Each row of a before or after table is a point. One or more steps were done to the points. Then noise was added and the rows were shuffled. The steps act on how far a point lies along the listed directions, d1 being the first. What was done? A step turns or swaps two directions, mirrors them in a line or flattens them onto one, adds a multiple of one to another, or multiplies one. Angles are multiples of 10 degrees, from the lower direction toward the higher: turns from -170 to 170, lines from 10 to 170 but not 90. Use the fewest steps. Two steps may share a direction if one is a turn and the other turns, adds or multiplies; they go together, in the order done. Otherwise the lowest direction goes first.
In the rows, zero is written as 128.

Directions:
(1): [177 113]
(2): [113  79]
Before, 10 rows:
[[108 123]
 [118 135]
 [118 104]
 [130 100]
 [161  95]
 [117 173]
 [156  97]
 [117 151]
 [138 116]
 [119 169]]
After:
[[137  96]
 [112  66]
 [143 136]
 [ 73  90]
 [110 113]
 [100  67]
 [ 81  88]
 [160 170]
 [173 211]
 [181 216]]
Steps: multiply d1 by -1; multiply d2 by 2.5

Directions:
(1): [111  92 121 105 109 200]
(2): [103  76 173  96 144  94]
(3): [150  75 103 165  84 105]
(4): [167 108  79  90 172 121]
(5): [167 110 167 171 169 157]
Before (14 x 6):
[[129 117 141 201 139  59]
 [126 119 132 191  94 102]
 [137 119 158 113 204 140]
 [ 67 177 134 107 120  85]
 [ 65 179 163  75 122 134]
 [ 98 177 126 110 154 165]
 [182 127 100 119 176 143]
 [137  71  81  86 170 109]
 [ 75 168 102  71 123 139]
 [103 168 156 112 108 131]
 [151 154 136 165 184  57]
 [131 168 169 200  98 138]
 [102 131 186 140 126 154]
 [ 93 148 204  65 158 130]]
After:
[[173 131 104 133 191  85]
 [133 129 182 179 118 140]
 [ 84  71  89 140  79 162]
 [ 94 130  89  91  69 109]
 [161  93  68 127 148  85]
 [170 138  88 118 151  50]
 [137 115 170 176 174 171]
 [139 146 118 153 151  68]
 [120  65 114 186  71 132]
 [103 160 111 108 106  87]
 [151 133 101 105 124  86]
 [ 93 104  93  97 101 162]
 [112 142 161 185 110  95]
 [159 151 124 136 118  51]]
Steps: turn d1 and d3 by -110 degrees; multiply d2 by 0; turn d4 and d5 by 110 degrees

Directions:
(1): [ 92  92 140 176 116 147 148 198 157]
(2): [103  58  78  93 131 153 120 125  87]
(3): [130 148  93 116  41 136  89 138 151]
Before, 11 rows:
[[113 102 117 126 174  93 147 140  91]
 [198 145 102  66 120 124 110  52 144]
 [118 133 129 121  76 150 152 131 157]
 [ 73  72  68 141  24 176  88 182 156]
 [ 84 102 146 201  92 145 155 218 201]
 [138 194 101 123  73 114  65 115 150]
 [167 249 123  95  42 115 105 113 185]
 [ 51  32 124 137 131 161 141 177 117]
 [166 198 175 145 127  98 122 124 173]
 [116  82 147 156 135 149 135 150 101]
 [128 123 179 145 156 144 144 165 143]]
After, 11 rows:
[[196 144 107  71 135 124 113  45 142]
 [140 128 129 110 133 118 118 118 127]
 [123 104 159 172 114 146 133 153 114]
 [124 104 150 134 131 158 132 171 140]
 [ 75  88 168 162 127 146 150 180 158]
 [132 153 110 113 142 114  90  98 115]
 [114 129 106 137 133  97 131 149 122]
 [ 93 108 140 170 131 143 132 156 147]
 [121 122 142 117 111 150 167 121 142]
 [152 172 113  67 133 129 130  88 119]
 [ 80  71 145 187 134 145 171 207 171]]
Steps: flatten d1 and d3 onto the line at 170 degrees; multiply d2 by 0

Directions:
(1): [110  65 148 121 112 174 124 139 153 116 167 205]
(2): [ 48 126 112 174 152 133 166 108 135  77  88 134]
Before:
[[104 151 143 136 150 141 160 102 124  97 102 131]
 [140 110 134 126 112 124 107 133 142 144 174 166]
 [142 178 128 134 131 124 122 115  98 136 119  88]
 [166 135 136 100 107 121 102 136 123 162 155 128]
 [113 152 130 162 140 108 150 110 133  99 118 111]
 [ 59 141 105 177 160 106 165 110 133  93  88 117]
 [164 146 129 115 135  97 121 120 114 145 115  79]
 [ 99  39 166 126 114 214 109 132 176 103 182 243]]
After (8 x 12):
[[162 165 137 134 125  99 131 122 126 128 135  96]
 [  5 120 118 203 169 160 172  91 152  46  69 151]
 [115  97 141 118 109 148 117 133 136 133 159 176]
 [177 104 148  97 118 125 105 135 127 151 159 135]
 [ 89 109 122 153 130 127 132 123 145 110 146 171]
 [145 173 141 116 141 120 143 107 110 126 106  99]
 [167 143 144 110 113 148 105 131 108 153 154 128]
 [154 180 105 135 143  70 127 125 111 151 101  62]]
Steps: turn d1 and d2 by 80 degrees
